Every row gives one point. A path goes straight from each point to the next, and from the last back to the first. The post is the endless flat space through its rows: a point in 2 columns, a line in 3, a plane in 4, and so on, so that a path can go around it. Count how often the path circles the post. Going back the other way cancels.
In the rows, zero is written as 128.

Post (2 x 3)
[[104 165 117]
 [169 107 130]]
Path (32 x 3)
[[100 144 122]
 [ 43 189 100]
 [140  90  64]
 [168 114  79]
 [167 171 132]
 [130 167 156]
 [176 107 194]
 [199 143 157]
 [121 174  95]
 [194  78 117]
 [ 65 150  83]
 [113 124 129]
 [119 112  60]
 [168 121 101]
 [146 151 130]
 [179 107 153]
 [152 115 152]
 [124 131 179]
 [149 179 161]
 [164 165 184]
 [193 153 149]
 [169 122  91]
 [227  19  94]
 [116 125 116]
 [155  92 163]
 [181  98 156]
 [130 110 132]
 [136 109  96]
 [133 164  78]
 [173 158 127]
 [183 120  96]
 [178  66  68]]
Times around: 0

Post (8 x 9)
[[ 82  99 155 132 106 157 121 126  95]
 [146 123 154 142 119 151 123 133  88]
 [165  99 125 140 155 176 129 140 125]
 [148 127 131 137  98  91 124 118 144]
 [ 86 123 143 159 148 124 132 117 152]
 [104 154 105 132 127  92 165  96 142]
 [154 125 136 119 144 125 115 107 138]
 [101 123 135 108 141 137 151 136  90]]
Path (31 x 9)
[[ 96 124 150 116 137 169  91  89 108]
 [ 88 107 116 127  58  88 131 135  88]
 [  7  96 177 129 135 120 140 146  92]
 [109 128 130  86 132 105 150  84 133]
 [128 129 164 178 110 147 111  95 151]
 [176 114  98 100 112 155 150  85 135]
 [ 91  66 143 130 134 163 152 174  76]
 [138 131 104 126 108 129 164 123  86]
 [129 154 115 148 105  97 158 133 110]
 [111 129 152 137  74 107 112 108 123]
 [136 134 137 110  72 142 164 128  76]
 [148 152 157 110 107  97 134  99  92]
 [160  91  65  88  81 154 160 101  90]
 [127 133 148 172 154 111 119 112 143]
 [170  89 120 137 117 142 122 109 119]
 [ 74 123 177 126 127 100 111 138  98]
 [182 103  91  89 184 166 116 106 152]
 [ 63  96 188 123 129 133  80 120 138]
 [102 122 184 140  95 137 149 166  64]
 [ 70  88 179 122 130 147 136 138 101]
 [168 139 117 134 136 134 141  96 114]
 [136  98 107  98 133 157 106 114 100]
 [195 135  81  83 124 108 123 110 165]
 [122 150 182 207 161 129 112 119 168]
 [105 132 132  88 130  98 144 132 117]
 [ 37 126 146 161 162 154 135 140 110]
 [182 132 101 129 136 121 136 112 111]
 [105  98 163 158  95 102 142 163  92]
 [141  91 141 137 156 165 135 116 115]
 [ 86 101 103 107 107 132 159 145  73]
 [101 161 152 156 110 110 121  88 111]]
Times around: 2

Post (13 x 14)
[[ 95 157 130 104 102 129 155 136 157 152 118 173 101  89]
 [ 91 178 151 106 141 125 144 180 150 147 126 117 119 125]
 [105  94 117 132 153 127 104  62 176 103 181 133 122 162]
 [145  85 102 156  69 139 158 125 117  98 205 134 143 169]
 [151 142 119 100 110 174 155 145 142  79  85 158 142 147]
 [ 88 129 164 107 126 116  89 177 162 111 108 159 153  96]
 [165 158 109 107 132 139 112  89 130 111 159 143  98 103]
 [ 98 152 197 107 172  89 161  74  79 172 147 138 129  98]
 [111 107 117 119  72 145 106 123 142 113 136 117 127 102]
 [ 89 166 106 140 147 130  81  78 136 122 150 159  85 185]
 [120 125 181  90  87 105  83 114 117 132  99 179 120 196]
 [ 70 150 142  97 123 101 165 184 137 129  93 131 115 140]
 [109 137 113  87 104 126 119 149 107 183 160 141 182 144]]
Path (24 x 14)
[[140 107 128  99 181 103 194 119 135 110 105 136 132 170]
 [124 138 138 114 125  82 219 112 148 125 121 174 135  88]
 [159 124 164  49 130  78 143  95 123 158 168 194 169  65]
 [123 132 134 100 140 147 104 120 141 126 205 137 123 130]
 [102 129 138 104 127 151  91 180 249 101  92 192  71 169]
 [139 123  73 134  80 160 149  70  96 180 143 148 137 140]
 [113 178 160 130  54  77 145 179 172 132 148 123  81 188]
 [125 147 143 102 114  99 171 125 157 115 163 170  95  73]
 [ 84 146 114  98 130 129  95  88 115 170 167 166 112 167]
 [151 124 125 136 168 122 182 125  99  93 165 133 122 137]
 [135  70 112 119  66 141 116 136 141 113 112 155 190 148]
 [187 132 108 119 100 117 190 125 141  54 169 144 104 134]
 [140 120  85  77  82 145  85 126  93 123 176 140 165 113]
 [126  99 136  56  89 106  17 166  90 105  72 111 128  59]
 [107 129 115 101 118  89  66 125  87 134 110 143 111 168]
 [102 164 194 159 105  90 149 138 166 131 149  91  90 236]
 [ 92 125 152 136 151 130 184 124 152 125 194 109 174 142]
 [124 180 140 142 130 160 221 133  93  90 167 120 119  58]
 [155 151 238 108  98  95 176 139 105 127 134 141 173 119]
 [139 138 139 117 123 128 218 113 159 117 116 176  98 153]
 [ 56 122  80 125 153 156  89  70 139 199 172 160 166 166]
 [127 111 119 113  67 177 160 105 153  84 124 155  75 189]
 [ 62 138 110 149  35 160  76 105 131 121 176 136  89 202]
 [121  79 134 115 152 195 123 137 188  56 118 195 144 176]]
Times around: 3
